Every row gives one point. Examples show where two turns around zero, p and q, send a point. Where does a point land after both, in the order given? Backwards means that the second turn is done in reverse. Each puzzle has new turns, and all numbers are rounded.

Turn p:
[1.19 0.46] -> [ 0.31 -1.24]
[0.11 1.30] -> [ 1.28 -0.27]
[-1.30 -1.76] -> [-1.58  1.51]
Turn q:
[-1.14 -0.90] -> [ 1.09 -0.96]
[0.65 0.99] -> [-1.09  0.46]
[ 1.86 -1.04] -> [0.69 2.02]
[-1.37  0.95] -> [-0.69 -1.52]
Where do these land?
p, then q: [ 0.14 -1.69] -> [ 0.23 -1.68]
p, then q backwards: [-0.82  2.00] -> [ 0.18 -2.15]
q, then p: [ 0.68 -0.32] -> [ 0.70 -0.28]

Turn p:
[-0.34  1.83  1.08] -> [2.13 0.10 0.30]
[ 1.73  1.11 -1.16] -> [ 0.38  0.63 -2.24]
[-0.33 -1.84  0.38] -> [-1.41 -0.95  0.86]
[-1.06 -1.10 -0.30] -> [-1.09  0.22  1.09]
Turn q:
[-1.45  0.40  0.78] -> [ 0.00 -0.79  1.50]
[2.05 2.52 0.46] -> [-2.56  2.06  0.02]
[ 0.46 -2.21  0.18] -> [ 2.10  0.41 -0.73]
[-0.92  0.73 -1.18] -> [-0.89 -1.39 -0.26]
[ 0.37 -0.57  0.70] -> [0.68 0.67 0.20]
[-0.52 -0.86 -0.93] -> [ 0.65 -0.97 -0.72]
Where do these land?
q, then p: [-0.19  0.63 -2.54] -> [-2.16  1.27  0.78]
p, then q: [-0.09 -2.11  0.94] -> [ 1.96 -0.72  0.99]
p, then q: [-0.54  0.72  0.22] -> [-0.35  0.86  0.04]
p, then q: [0.81 0.76 1.38] -> [ 0.80  0.88 -1.31]

Turn p:
[-1.87 -0.77 -0.79 -0.02 -0.85  0.58] -> [-0.45  0.28 -1.30  0.22 -1.42  1.32]
[ 1.17  2.03  0.12 -1.19 -1.28 -0.83] -> [ 0.11  0.41  2.51  0.71 -0.96 -1.16]
[-0.14 -1.03  0.78  1.51  0.39  1.62] -> [ 1.28 -0.16 -1.02 -0.66  1.12  1.54]
[-0.51 -0.77  3.40 -0.62 -0.71 -1.47] -> [-1.74 -1.43  1.89  1.07  1.45  1.90]
[-1.12  0.77 -1.03  0.30  0.01 -1.30] -> [-0.45 -0.19 -0.79  1.50 -0.87 -0.90]
[ 0.67 -0.32 -0.06 -0.09  1.97  1.09] -> [ 0.22  0.95 -0.75 -1.21  1.53 -0.53]
[ 1.79  0.09 -2.41  0.10  0.46  0.29] -> [ 1.01  0.13 -0.52 -1.62 -0.86 -2.16]
Turn q:
[-0.52 -0.10  1.12  0.11 -0.76  0.73] -> [-0.01 -0.28  0.96 -0.25 -0.90  0.88]
[-1.10 -0.66 -2.54 -1.34 -0.57 -1.10] -> [-2.58  0.78 -1.08 -0.78  1.48 -0.41]
[ 0.48  2.49 -2.46 -1.50  2.32 -1.28] -> [ 0.78  1.34 -1.13 -1.38  2.36 -3.25]
[0.44 0.06 0.15 0.26 1.00 0.42] -> [ 0.99  0.52 -0.10  0.44  0.04 -0.10]
[-1.01  1.59  0.79  1.44  0.34  0.17] -> [ 0.99  0.02 -0.14 -1.00 -1.98 -0.70]
[-0.21 -0.32 -0.60 -0.36 -0.06  1.21] -> [ 0.04  0.76 -0.05 -0.46  0.46  1.05]
[ 0.65 -0.48  0.22  1.17 -2.14  1.13] -> [ 0.10 -1.63 -0.39 -0.29 -0.51  2.18]
[ 0.82  0.23  2.79 -0.47 -0.30  0.05] -> [ 0.95 -1.21  2.34  0.79 -0.59 -0.02]
[ 0.44 -2.82  0.54  0.68  0.17 -1.33] -> [-1.26 -0.30 -0.39  2.93 -0.36  0.38]
Where do these land?
q, then p: [-2.49 -0.07  1.87 -1.01 -0.27  0.82] -> [-0.20  0.73  2.12  1.45  0.02  2.08]
p, then q: [ 0.83 -1.55 -0.21  0.86  0.78 -0.02] -> [-0.68  1.08 -0.04  0.80  1.49 -0.04]
p, then q: [-0.21 -0.33 -0.08  0.45 -0.47  0.52] -> [ 0.23 -0.11 -0.08 -0.16  0.53  0.69]
p, then q: [ 1.70 -0.58 -1.11  1.97 -0.51 -0.59] -> [-0.95 -0.89 -0.23  2.04  1.70  0.38]
p, then q: [-0.24  0.49  0.59 -2.25  0.14  1.13] -> [ 0.72  0.21  1.43 -1.78 -0.82 -0.75]
p, then q: [-0.51  0.36 -1.54  0.25  1.15 -1.00] -> [-1.22 -0.32 -1.56 -0.13 -0.01 -1.05]
q, then p: [-1.48  1.91  3.15 -1.29  0.62  1.80] -> [-0.26 -0.10  4.22  0.28  1.17  1.31]
q, then p: [ 1.31 -0.45 -0.64  0.37 -0.48 -2.15] -> [-0.55 -1.46 -2.18 -0.08 -0.06 -0.36]
q, then p: [ 1.08  0.23 -2.02  0.65 -0.96 -0.51] -> [-0.78  0.35 -1.83 -1.23 -0.59 -0.97]

Turn p:
[-0.52  1.70 -0.58  0.62  1.47 -0.10 -0.10  0.02 -1.83] -> [ 0.29 -1.61 -0.88 -0.12  1.39  0.39 -1.12  0.58 -1.51]
[-0.90  1.21 -0.20  0.26 -2.09  1.60 -0.57 -0.54  0.61] -> [-0.17  1.21 -1.49  0.05 -2.11 -0.48 -1.11 -0.19 -0.79]
[-1.38  1.42 -2.33 -1.64 -1.60 -0.72 -0.41  2.17 -0.21] -> [ 2.17 -1.66 -1.08 -0.15 -1.61 -2.42  0.74 -0.89 -1.27]
[ 1.11  0.60 -0.31  0.51  0.83 -1.07 -1.70  0.57  1.10] -> [ 1.47  0.97  0.69  1.16  1.13 -0.76  0.20  1.09 -0.41]
[-0.02 -1.87 -1.22  2.08 -0.98 -1.32 -1.03 -0.79 -1.20] -> [-0.73 -0.43  0.50 -0.87 -0.85 -0.01  1.22  3.34 -0.18]
[-0.59 -2.06 -0.49  1.39  0.97 -0.21  1.38  0.11 -1.61] -> [-0.92 -1.95 -0.27 -1.09  0.48  1.26  0.72  1.38  1.45]
[ 0.09 -2.05  1.39 -0.75 -0.16 -1.16 -0.40 -0.76 -0.05] -> [-0.54  0.86  1.83 -1.26  0.04  0.76  1.47 -0.12  0.29]
[ 1.99  1.26  1.63 -1.49  0.55  1.25  1.50 -1.29  1.11] -> [-1.65  1.09  0.91  1.73  0.82  0.27 -1.48 -2.59  0.29]
[-0.61 -0.39 -0.33 -0.30  1.22  0.45  0.87 -0.46  1.33] -> [ 0.75 -0.34  0.45  0.68 -0.34  1.26 -0.62 -0.58  1.18]
[-0.96  1.42  0.97  0.76  0.65  0.17  2.02  1.27  1.59] -> [ 1.05 -0.09 -0.64 -0.44  0.70 -0.62 -2.30 -1.10  2.01]
[ 1.80 -1.23  1.46 -1.43 -0.86  1.11 -1.56 -0.31 -0.84] -> [-1.73  1.95 -0.03  0.31  0.35  0.34  2.25 -0.91 -1.07]
Turn q:
[-0.83  1.40 -1.41 -1.58  0.55 -0.34  1.17  0.72 -1.99] -> [-0.24  0.19 -0.93  0.74 -1.71 -1.74  1.41 -1.88  0.64]
[-0.30  0.73 -0.64  1.35 -2.36 -1.13 -1.30 -0.60  0.52] -> [-0.05 -1.07  0.54 -1.67  1.25  1.29 -0.80 -1.97 -0.17]
[ 2.26  1.00 -1.65  0.75 -1.15  1.50 -0.09  0.85  1.45] -> [-0.14 -0.38  1.59  0.82  2.82 -0.68 -0.35 -0.52  1.90]
[-0.82  0.63  1.58 -1.75  1.43 -0.79 -1.78 -1.11 -0.02] -> [ 1.16 -1.41 -1.72 -0.39 -1.89  1.37  0.44  1.18  0.48]
[-0.24 -2.00  0.10 -0.63 -0.09  0.08 -0.55  1.30 -2.38] -> [-0.75  2.66 -0.28  0.62 -1.31  1.30  0.60 -0.49  0.06]
[ 0.51 -0.98  0.46 -0.21 -0.46 -1.43  0.48  0.42  1.20] -> [ 0.34  0.43  0.98 -0.88 -0.60 -0.18 -1.71  0.45  0.14]
[-1.20  1.50 -0.62  1.35  1.02  1.60 -2.41 -0.65 -0.61] -> [ 0.19 -1.04 -2.58  0.64  1.98  1.29  1.41 -0.50 -0.23]
[ 2.49 -1.42  0.40  2.17  2.97 -0.26  2.05 -1.82  1.51] -> [ 1.70 -0.43  1.32  2.68  0.82 -1.24 -2.12  2.44 -2.66]
[ 0.06 -0.07  0.98  0.02 -1.32 -0.04  0.44  0.02 -0.96] -> [-0.16  0.47  1.14 -0.82 -0.43  0.43  0.98 -0.31 -0.41]
[-2.16  0.05  1.72  0.20  0.39  0.87  0.41 -0.36  0.55] -> [-0.60 -0.25 -1.18 -1.50 -0.03 -0.30  0.96  1.65 -1.16]
[-0.60 -0.69 -0.18 -1.85 -0.92  0.34  1.35 -0.37  1.15] -> [-1.91 -0.58  0.74 -0.64 -1.13 -1.00 -0.46  0.81  0.67]
[ 0.82 -0.14 -0.73  0.17 -0.05 -0.38  0.23  1.60 -0.42] -> [ 0.45  1.41  0.35  0.39  0.23 -0.53 -0.34 -0.84  0.75]
Where do these land?
p, then q: [-1.80  1.71 -0.23  1.92  2.02 -1.01  0.97  0.21 -1.18] -> [ 0.01  1.66 -1.18  1.93 -0.37  1.85 -1.06  1.02  1.94]
p, then q: [-1.52  0.48  0.71  1.13  1.96  1.12 -0.84 -0.68  1.63] -> [ 0.51 -0.54 -0.11  1.41  2.30  0.67  1.00  0.45  1.94]
q, then p backwards: [-0.44 -0.38  1.50 -2.23 -0.48 -1.34 -0.98  0.48  0.07] -> [-2.30 -1.57 -0.11  0.75 -1.01  0.30  0.47 -0.64  0.85]
q, then p: [ 0.56 -1.62 -1.64 -1.87 -1.42 -0.75 -0.30 -1.06  0.18] -> [ 0.48  2.37 -0.68 -1.38 -1.86  0.98 -0.21  0.48 -0.23]
q, then p: [ 1.55 -1.08 -2.05 -1.94 -1.16 -0.71 -1.40  1.64 -0.54] -> [ 0.88  2.95  0.10  0.80 -1.63  0.44 -2.29  0.34 -0.07]
p, then q backwards: [-0.42  0.13  0.74  0.97 -2.02  0.88 -0.11  0.06  2.11] -> [-0.32 -1.18 -0.14 -1.46  0.75 -1.11  0.44  2.31 -0.21]
q, then p: [-0.22  2.06  1.12  0.41  0.46 -0.02 -0.71 -0.96  0.58] -> [-0.85 -0.83  0.53  1.00  0.38  0.26  1.77 -0.35  1.24]
q, then p: [-0.44 -0.96  0.67  1.80 -0.51 -0.14 -0.45 -1.06 -0.63] -> [-1.04 -0.71 -1.42 -0.18  0.67  1.10  0.26 -0.48 -1.10]
p, then q: [-0.02  0.78 -0.75 -0.19 -1.29  1.98  1.25  1.81 -0.31] -> [-1.25 -1.04 -0.11  0.36  0.13  0.03 -2.28 -1.85 -0.57]
q, then p: [ 1.83 -1.61  0.64  1.32  1.19 -0.63  1.98 -0.75  0.09] -> [-0.84  0.82 -0.89 -1.44  2.46 -1.20  0.29  1.15 -1.11]
q, then p: [ 0.91  0.48 -0.71 -1.33  1.25  0.61  0.59  0.30 -1.98] -> [-0.90 -0.01  0.29 -0.26 -0.60 -1.28 -1.74  1.39  1.30]
